Each row is a point. Examples show where two turns around zero, p and q, send a point. Where does a point land after both, in the order given? Backwards means that the second turn is done in reverse. Each puzzle has new turns, and all numbers are rounded.

Turn p:
-0.01, 0.21 => -0.09, 0.19
-0.12, -0.82 => 0.21, -0.80
0.29, 0.37 => 0.12, 0.45
-0.13, 0.32 => -0.24, 0.25
-0.03, -0.09 => 0.01, -0.09
Turn q:
-0.16, 0.43 => 0.38, 0.26
-0.58, -0.11 => -0.25, 0.53
0.19, -0.35 => -0.29, -0.27
0.55, -0.15 => -0.01, -0.57
0.00, 0.19 => 0.18, 0.05
Where do these land?
p, then q backwards: 0.66, 0.14 => -0.23, 0.63
q, then p: -0.51, 0.13 => -0.20, 0.49
p, then q: 0.25, -0.12 => 0.05, -0.27
q, then p: -0.12, 0.21 => 0.10, 0.22
q, then p: -0.28, -0.35 => -0.45, 0.01

Turn p:
0.29, -0.46, 0.06, -0.31 => -0.15, -0.34, 0.43, 0.27
0.12, 0.02, 0.29, 0.55 => 0.55, 0.30, 0.09, 0.06
0.20, 0.03, -0.34, 0.11 => 0.11, -0.20, -0.27, 0.20
-0.59, 0.04, -0.43, -0.35 => -0.71, 0.12, -0.37, -0.04
0.12, 0.21, 0.24, 0.63 => 0.64, 0.32, -0.07, -0.04
-0.14, 0.15, 0.17, -0.62 => -0.44, -0.19, 0.19, -0.44
Turn q:
-0.20, -0.29, -0.74, -0.26 => -0.09, 0.37, 0.02, -0.77
0.08, 0.55, 0.31, -0.40 => -0.43, -0.07, 0.44, 0.42
-0.20, 0.22, 0.28, -0.06 => -0.25, -0.28, 0.04, 0.17
0.26, -0.12, -0.14, 0.40 => 0.32, 0.24, -0.30, 0.10
-0.24, -0.21, -0.37, 0.12 => 0.00, 0.10, -0.27, -0.42
0.29, -0.16, 0.66, 0.20 => 0.46, -0.37, 0.06, 0.49
Where do these land?
p, then q: 0.05, -0.23, 0.34, -0.10 => 0.05, -0.32, 0.09, 0.26
q, then p backwards: -0.03, -0.70, -0.22, 0.55 => 0.23, 0.76, -0.07, 0.46
q, then p backwards: -0.28, -0.39, -0.16, 0.29 => 0.09, 0.56, -0.12, 0.04
p, then q: 0.08, 0.22, 0.01, 0.36 => 0.06, 0.39, 0.12, 0.13
p, then q: 0.27, 0.63, 0.04, -0.84 => 0.18, -0.33, 0.64, -0.79
q, then p: 0.17, 0.24, -0.04, -0.29 => 0.10, 0.29, 0.08, -0.27
p, then q: -0.27, 0.23, 0.02, 0.03 => -0.30, 0.13, 0.13, -0.07
